Each row of a before or after table is a point. The points were changed in one or more steps. Then noise was added and the rows were shuffled. The steps act on columns, c1 being the first. Name the steps. A step turns or swaps two columns, mirrors them in a line or flattens them onto one, adds a multiple of one to another, or multiplies or shifts one. Angles are multiples of 10 degrees, from the lower column toward the higher: turns from -170 to 170, lines from 10 to 170 but not 90. Use the fewest steps. Two steps may share a column if one is a turn and the other turns, adds or multiplies; they go together, in the order done. Otherwise the lowest column goes first.

Before (14 x 2):
37 -34

63 -32

-1 4

25 55

14 -14

95 3

-30 -15

65 37

19 47

43 73

-7 40

11 -22

42 -20

2 88
After (14 x 2):
32 36

43 51

44 54

40 46

-8 -6

53 64

45 55

-1 -1

9 8

0 -4

2 0

16 23

11 13

-21 -21
Steps: flatten c1 and c2 onto the line at 50 degrees

Before (9 x 4):
15 -31 27 -1

8 -6 -10 -19

-22 21 -17 -3

-25 18 -9 -12

5 9 11 15

7 -17 -2 1

32 -4 32 4

3 20 -12 13

6 -24 29 3
After (9 x 4):
25 9 82 -24

-31 8 -27 11

30 -6 95 6

13 4 -6 -13

-28 0 -51 13

-4 -19 -37 15

14 4 87 -21

11 18 -29 4

2 -17 32 4
Steps: turn c1 and c2 by 20 degrees; turn c2 and c4 by 110 degrees; multiply c3 by 3

Before (9 x 6):
-37 -19 27 7 33 -29

-41 16 -13 16 -7 -16

-10 -27 -20 -8 26 40

-2 0 -33 -15 -35 -34

26 2 6 -18 -31 7

35 -42 0 16 -16 -35

-30 6 -38 -59 23 -1

-44 -14 14 18 -29 -31

28 16 -24 -48 3 -5
After (9 x 6):
-9 41 -31 -13 15 39

0 32 23 29 -24 -32

-8 27 14 10 40 -27

-62 -22 4 24 -13 -34

-5 -12 -18 -24 -45 -34

-10 -23 18 -26 -27 6

1 -34 -25 -77 -5 -4

32 19 -10 24 -10 -15

19 21 -43 -93 10 1
Steps: add -0.5 times c6 to c1; turn c1 and c2 by -120 degrees; turn c3 and c5 by 20 degrees; multiply c4 by 1.6

Before (13 x 8):
31 3 1 21 -4 77 53 -17

-41 -75 1 -1 7 88 4 11

7 -3 11 4 33 55 -37 -58

9 35 53 30 62 -33 -7 -9

58 -36 4 41 -23 -43 -6 -9

-29 -6 2 50 22 -52 -4 9

-33 16 74 -5 37 80 32 -20

15 -32 -42 62 9 36 49 -23

7 -2 14 -7 67 -9 72 46

31 -27 28 42 44 23 29 49

64 -50 -49 27 16 27 30 61

31 -27 48 -20 62 -21 1 -36

13 -91 -2 58 -4 -21 22 -21
After (13 x 8):
15 -39 -38 79 12 36 1 -3

-42 -49 2 1 5 86 -3 -55

11 22 55 16 62 -32 21 27

67 2 -47 40 16 26 -7 -80

29 -10 -1 46 -2 75 -27 16

-36 -1 79 17 40 81 -28 25

33 -45 48 -16 58 -21 -15 11

28 7 25 51 43 25 6 -54

-30 5 1 41 19 -52 37 -10

58 -36 0 28 -24 -40 29 -16

11 -84 -2 61 -5 -21 19 -43

8 30 12 41 68 -10 -59 -39

6 -38 11 -20 33 58 30 41
Steps: mirror c2 and c8 in the line at 20 degrees; mirror c4 and c7 in the line at 20 degrees

Before (13 x 9):
11 20 21 -24 -9 20 4 21 33

-1 -15 14 -26 -5 -13 20 8 39

8 11 11 95 -13 -11 -2 -12 -25

-8 22 8 24 42 -7 4 22 40

-33 7 14 8 -8 44 -2 17 24

3 -2 5 -22 -5 16 -5 -2 38

-26 23 11 -21 -16 -18 17 -10 13

-10 16 19 22 -22 -20 9 -12 45

-10 13 9 -16 -17 -15 6 -16 26

-7 -17 -47 -27 -14 -23 36 -10 32

-5 -36 -26 -23 -19 -19 7 47 31

-34 -61 -9 -3 -5 -19 62 18 11

-27 -1 18 -1 22 -26 -1 -16 28
After (13 x 9):
3 -15 -17 97 7 -22 -10 16 15

-34 3 12 7 6 37 -5 -37 10

-13 -13 13 20 2 27 -24 21 -37

-13 -19 0 27 -24 19 37 -16 -39

-10 68 -10 -4 -52 -7 -37 -8 -26

5 15 21 -27 -15 19 -13 1 -37

-23 10 19 -1 -11 13 18 27 -29

-15 -9 15 -15 4 16 -18 22 -21

7 34 -21 -23 7 -3 -20 -30 -51

1 -23 28 -24 3 31 -9 -28 -15

-1 16 -38 -27 -25 16 -27 21 -31

3 -1 10 -23 7 37 -1 -6 -15

-32 -12 14 -20 -7 1 -23 20 -18
Steps: mirror c1 and c2 in the line at 170 degrees; add -0.3 times c4 to c3; turn c5 and c7 by 120 degrees; turn c6 and c8 by -150 degrees; turn c6 and c9 by -130 degrees

Before (11 x 11):
-19 -2 -19 72 -39 9 22 -31 9 17 10

-39 19 -10 -9 -33 -33 82 -67 48 -26 -47

-66 37 -74 12 -61 -32 79 -16 20 -17 -59

35 -35 6 -49 21 51 10 32 16 31 -9

-6 15 18 10 -33 -14 9 -9 24 62 -37

-10 -13 35 40 -42 -22 65 26 36 2 -63

-25 -25 52 -24 35 76 0 27 -21 56 7

-9 0 34 -4 37 34 -27 43 39 17 -12

-20 7 16 9 -15 -13 41 39 23 35 37

20 50 38 14 -31 24 33 28 8 4 -21

1 -13 3 -1 53 5 -5 9 -49 31 12
After (11 x 11):
-16 61 8 -11 -32 -11 -2 -18 36 38 -31

-68 -3 -48 -2 -32 -5 -85 -43 78 -31 -31

13 6 56 10 33 33 23 15 65 14 -24

-94 16 -69 -29 -61 4 -71 31 32 -38 -59

8 8 7 1 56 6 8 5 -75 32 6

-15 9 -36 -71 -38 13 -9 -14 15 15 22

-29 -12 48 -48 -42 -17 -54 -4 60 13 -74

68 -9 25 50 15 27 -19 21 27 41 -19

36 38 48 -20 -32 9 -31 -5 11 -28 -30

19 17 61 23 36 78 -5 -12 -34 61 -5

-25 27 41 -15 -16 -4 -39 24 36 20 22
Steps: turn c1 and c6 by -30 degrees; multiply c1 by 1.3; turn c2 and c10 by -40 degrees; add -0.3 times c8 to c11; turn c3 and c8 by -40 degrees; turn c4 and c7 by 170 degrees; multiply c9 by 1.6

Before (12 x 12):
-11 -58 -40 -22 10 59 -51 -22 -55 11 17 -21

-27 -35 40 34 -12 28 -36 -52 -6 20 -11 4

2 48 -19 -25 1 -27 38 -16 -56 -33 -28 52

-28 45 -23 -4 -19 5 33 -1 -1 -60 -48 40

-10 30 -8 7 6 -30 25 -46 11 -82 -61 -27

-1 -12 -14 -25 -59 -15 -15 11 -45 -35 -40 38

0 -16 -22 5 -54 -2 8 -5 -31 -25 20 23

-11 2 -6 -2 56 -10 63 2 -13 -44 -56 -14

-64 -16 -14 -6 6 -10 11 -35 -11 -14 -31 -39

-11 -28 -17 8 0 4 5 -55 22 17 -43 -6

-28 -38 19 -24 23 14 -26 -40 30 8 3 -24

-4 -10 -56 3 9 -11 -37 27 -54 -3 5 29
After (12 x 12):
-48 29 -3 -14 29 21 18 -13 -39 13 -12 -20

26 -41 36 -62 -53 -24 41 28 -16 -37 27 -15

-32 -53 -40 -14 -25 94 30 -11 -58 14 -50 -3

9 -1 -2 -67 -32 8 3 31 46 -59 64 -40

-54 19 -8 23 -13 9 25 12 -26 17 39 -5

-53 7 -13 -78 -2 -48 22 -16 29 -79 62 0

-3 -56 -13 -63 -16 -46 -8 54 45 -33 49 -15

-3 -8 -44 -45 36 -13 -15 -20 -1 -44 82 -4

-49 -13 -16 -20 -5 -19 11 -48 -16 -16 28 -45

33 -56 -36 -1 -46 -16 24 20 -9 -5 -24 -14

-46 -6 35 53 22 41 30 9 -29 17 -24 -27

3 -27 28 -19 -49 -8 -22 20 -15 -21 -7 -7
Steps: turn c1 and c12 by 110 degrees; turn c1 and c8 by -110 degrees; swap c2 and c9; turn c3 and c5 by 50 degrees; add 1 times c10 to c4; multiply c6 by 1.6; turn c7 and c11 by 140 degrees
